Each row is a point. Examples show where two turns around zero, p and q, send a point. Where does a point land after both, in the order given? Backwards means that the second turn is done in reverse. Each puzzle has new turns, and all numbers are rounded.

Turn p:
-.36,-.18 -> -.31,.26
.06,.20 -> .21,.03
.74,.13 -> .42,-.63
-.44,-.36 -> -.51,.26
.01,.21 -> .20,.08
Turn q:
.10,-.33 -> -.32,-.14
-.36,-.38 -> -.42,.31
.35,.30 -> .34,-.31
-.04,-.26 -> -.26,.01
-.05,.67 -> .66,.13
Where do these land?
p, then q: -.12,.22 -> .22,-.13
p, then q: -.07,-.63 -> -.26,.58
q, then p: .19,.41 -> .05,-.45

Turn p:
-.20,-.02 -> -.20,-.04
.35,.51 -> .31,.54
-.15,-.49 -> -.11,-.50
Turn q:
-.30,-.33 -> -.29,-.34
-.25,.02 -> -.25,.01
.56,.31 -> .55,.33
Where do these land?
q, then p: -.24,.06 -> -.25,.03
q, then p: -.53,.37 -> -.57,.31
q, then p: .26,-.11 -> .27,-.08
q, then p backwards: .38,-.58 -> .36,-.60
q, then p backwards: .13,.27 -> .14,.26

Turn p:
.61,.08,.31 -> .43,-.29,.45
-.65,.29,-.31 -> -.17,.54,-.53
.22,-.16,-.22 -> .02,-.33,-.11
-.13,.03,.00 -> -.06,.11,-.04
.05,-.23,-.03 -> -.15,-.18,.03
-.11,.00,.26 -> -.08,.17,.21
Turn q:
-.03,-.21,.08 -> .04,-.15,.17
.21,-.25,-.56 -> -.57,-.28,-.11
.06,.42,.43 -> .50,.25,-.23
-.24,.04,.04 -> .02,.18,.16
Where do these land?
q, then p backwards: -.38,.13,.08 -> -.14,.22,.32
q, then p: .21,-.75,-.05 -> -.66,-.20,.36
q, then p: .18,.27,-.14 -> .05,.00,-.35
p, then q: .00,.02,.28 -> .27,.06,-.02
p, then q: -.01,.33,-.18 -> -.17,-.04,-.33

Turn p:
-.41,.24,.11 -> .01,.34,.35
.75,-.53,.31 -> .46,-.72,-.45
.04,.35,-.03 -> .02,.33,-.13
.01,.11,.02 -> .03,.10,-.03
-.40,-.17,-.41 -> -.53,-.05,.28
Turn q:
.38,-.63,-.08 -> .37,-.21,-.60
-.15,.34,.34 -> -.09,-.12,.48
-.04,-.26,-.12 -> -.06,-.05,-.28
.39,.06,.00 -> .38,.10,.02
-.59,.50,-.15 -> -.62,.29,.39
Where do these land?
p, then q: .34,-.48,.44 -> .46,-.19,-.54
p, then q: -.36,.26,-.61 -> -.64,.03,.40
p, then q: .34,-.12,-.01 -> .03,.13,-.33
p, then q backwards: -.54,.07,.10 -> -.07,.54,.09
p, then q: .22,.27,.08 -> .12,.34,.02

Turn p:
.51,-.15,-.43,-.13 -> .58,.09,.14,.34
-.24,-.43,.05,.53 -> -.47,-.22,-.15,.49
-.45,-.08,.00,-.43 -> .02,.06,-.55,-.30
.18,-.16,-.35,-.45 -> .57,.10,-.22,.05
.18,.17,.36,.08 -> -.09,-.21,.32,-.20
-.17,.65,.37,.39 -> -.59,.17,.46,-.38
Turn q:
.40,.48,.17,-.33 -> .45,.38,.29,.31
-.41,-.03,-.39,-.32 -> -.43,.30,.18,-.34
.11,-.15,.39,.30 -> .30,-.38,-.21,.03
.22,.06,.10,.35 -> .10,-.27,-.07,.31
-.20,-.51,-.35,-.17 -> -.43,.18,-.36,-.33
.22,.69,-.36,.17 -> -.17,.10,.50,.63
-.34,-.55,.43,.00 -> .16,-.30,-.34,-.61
Where do these land?
q, then p: -.46,-.11,-.38,.01 -> -.18,.05,-.49,-.31
p, then q: .15,.58,.06,-.11 -> .48,.25,.25,-.12
q, then p: .30,.36,.57,.15 -> .19,-.43,.49,.33
q, then p: .55,.29,.41,-.34 -> .19,-.01,.79,.08
p, then q: -.53,-.05,-.02,-.02 -> -.44,.14,.25,-.09
p, then q: -.15,-.61,-.22,.08 -> -.51,-.27,-.21,.27
q, then p backwards: .14,-.46,-.42,.23 -> -.59,-.30,.01,.15

Turn p:
-.25,-.43,.17,.75 -> -.77,.28,.34,.22
.17,.15,.19,.38 -> -.01,.16,.20,.41
.09,-.10,-.09,-.19 -> .06,-.20,-.01,-.13
-.08,-.06,.14,-.25 -> .12,.04,.06,-.27
.06,-.15,.04,-.33 -> .14,-.16,.08,-.29
.31,.63,-.49,-.05 -> .42,-.24,-.54,.46
-.30,-.05,.03,-.32 -> .04,.11,-.13,-.41
Turn q:
.06,.15,-.18,.43 -> -.03,.34,.15,.32
-.11,-.02,-.39,-.14 -> .11,-.15,-.25,.29
.14,.10,.09,.63 -> -.11,.45,.43,.17
.00,-.39,.42,-.35 -> .03,-.45,.15,-.48
.44,.19,-.21,-.20 -> .45,.23,-.24,-.07
-.41,-.08,.49,.05 -> -.53,-.19,.19,-.25
-.11,.06,-.22,-.42 -> .09,-.22,-.43,.01
Where do these land?
p, then q backwards: -.49,.16,-.55,.40 -> -.53,.63,-.21,-.12
q, then p: -.16,-.15,.27,.33 -> -.01,.41,.17,-.19
q, then p backwards: .02,-.08,.03,-.45 -> .02,-.01,-.27,-.37
q, then p: .41,-.12,-.01,.04 -> .32,-.11,.23,.14
q, then p: .23,.18,.26,-.33 -> .32,-.27,-.20,-.22

Turn p:
-.28,-.08,-.07,-.56,-.02,.26 -> -.29,.12,-.01,-.36,.01,-.50
-.23,-.02,.06,-.12,-.16,-.02 -> -.24,-.01,-.02,-.16,.10,.00
-.01,-.09,-.30,.08,.19,.09 -> .22,.24,-.08,.07,.11,-.13
.45,.39,-.16,-.53,-.04,-.46 -> -.42,.13,.37,.51,-.50,-.18
.00,.21,-.27,.31,.00,-.13 -> .05,.17,-.22,.32,.06,.20
.11,.11,.47,-.07,.27,-.11 -> .08,-.12,.18,-.22,-.44,.20
.23,.03,.03,.75,-.33,.23 -> .34,-.48,-.36,.33,.31,.31
-.27,-.56,.25,.14,.09,.13 -> .26,-.06,.16,-.51,.36,.09
Turn q:
.23,-.03,.18,-.50,-.04,-.26 -> .50,-.34,-.12,-.08,.04,-.13
-.51,-.21,-.45,-.41,-.23,-.07 -> .28,.44,-.65,.03,.00,.19
.11,.30,.06,.13,.08,.41 -> -.30,-.16,.18,.30,.22,.10
.06,.03,-.32,.47,.37,-.15 -> -.41,.00,.13,-.13,-.48,.22
-.25,.49,.04,.07,.11,.04 -> -.25,-.06,-.10,.45,-.13,-.17
.31,.04,.13,.28,-.23,.05 -> .04,.04,.49,.03,.06,.00
.06,-.62,.37,-.05,-.06,-.03 -> .15,.07,.06,-.59,.31,-.23
Where do these land?
q, then p: -.01,-.51,.10,.17,.40,.50 -> -.14,.48,-.04,-.58,-.15,-.32
q, then p: -.35,-.16,-.11,.13,.18,.26 -> -.17,.36,-.32,-.11,-.01,-.07
q, then p backwards: -.02,.45,.27,-.56,-.07,-.40 -> .61,.11,-.15,.17,.03,.57
q, then p: .08,.58,.27,-.04,-.08,-.34 -> .09,-.25,.28,.23,.30,.49
p, then q backwards: .04,-.11,-.01,.11,-.28,-.35 -> .18,.15,-.07,.12,-.04,.39
p, then q: .15,-.27,-.42,.19,.17,.16 -> -.07,-.37,.31,-.03,-.34,.08
q, then p: .10,.02,-.09,.01,-.32,.17 -> .22,-.13,-.14,-.01,-.24,.06

Turn p:
-.04,.30,-.03,.23,-.35,.13 -> .29,-.11,.27,-.10,.15,-.29
-.04,-.32,.18,-.06,-.30,-.32 -> .25,-.23,-.14,.26,-.35,.10
.03,-.01,.17,-.03,.30,-.02 -> -.12,.14,-.24,-.16,-.03,.07
-.42,-.23,-.01,-.03,.46,.37 -> -.53,.39,-.14,.07,-.14,-.31
.51,.03,-.22,.08,.19,-.15 -> .00,.09,.18,-.21,.10,.53
.10,.23,-.16,-.01,-.11,-.23 -> .05,-.29,.13,-.12,.13,.13
-.14,.00,.07,-.17,-.20,.23 -> .07,.02,-.06,.26,.13,-.23
Turn q:
.10,-.11,-.39,-.06,.16,-.03 -> -.23,.07,.07,-.27,-.19,-.17
-.03,-.37,-.32,-.22,-.07,-.01 -> -.24,-.06,.33,-.25,-.22,.11
.28,.33,.49,-.13,-.19,-.09 -> .53,-.11,-.34,-.02,.19,.21
-.03,.29,.37,.34,.09,.47 -> .07,-.11,-.18,.33,.60,-.23
-.23,.26,.25,.03,.03,.24 -> .05,-.24,-.15,.34,.19,-.08
-.02,-.23,-.41,.06,-.20,-.23 -> -.02,.22,.38,-.15,-.32,-.04
-.02,-.24,.05,.07,.11,-.11 -> -.17,.18,.02,.00,.01,.17
-.04,.06,-.05,-.08,.06,-.24 -> .02,.07,-.11,.00,-.24,.04
Where do these land?
p, then q: .15,.03,-.02,.14,.11,-.18 -> .00,-.26,.05,-.08,.07,.07
q, then p: .13,.46,-.13,-.49,-.23,-.15 -> .28,-.03,.17,.48,-.02,.47
q, then p: -.31,-.10,.75,.12,.17,.14 -> -.34,.54,.39,-.33,-.14,-.22
p, then q backwards: .01,-.39,-.29,.02,-.01,-.04 -> -.39,-.23,-.05,-.01,-.07,-.17
p, then q: -.15,-.03,-.24,.24,-.01,-.08 -> .13,-.06,.05,.16,.03,.31
q, then p: .10,.19,-.14,-.17,.11,.13 -> -.10,-.16,.00,.20,-.13,.17
p, then q: .07,-.17,.05,.15,-.13,.18 -> .27,.07,-.12,-.02,.09,-.07
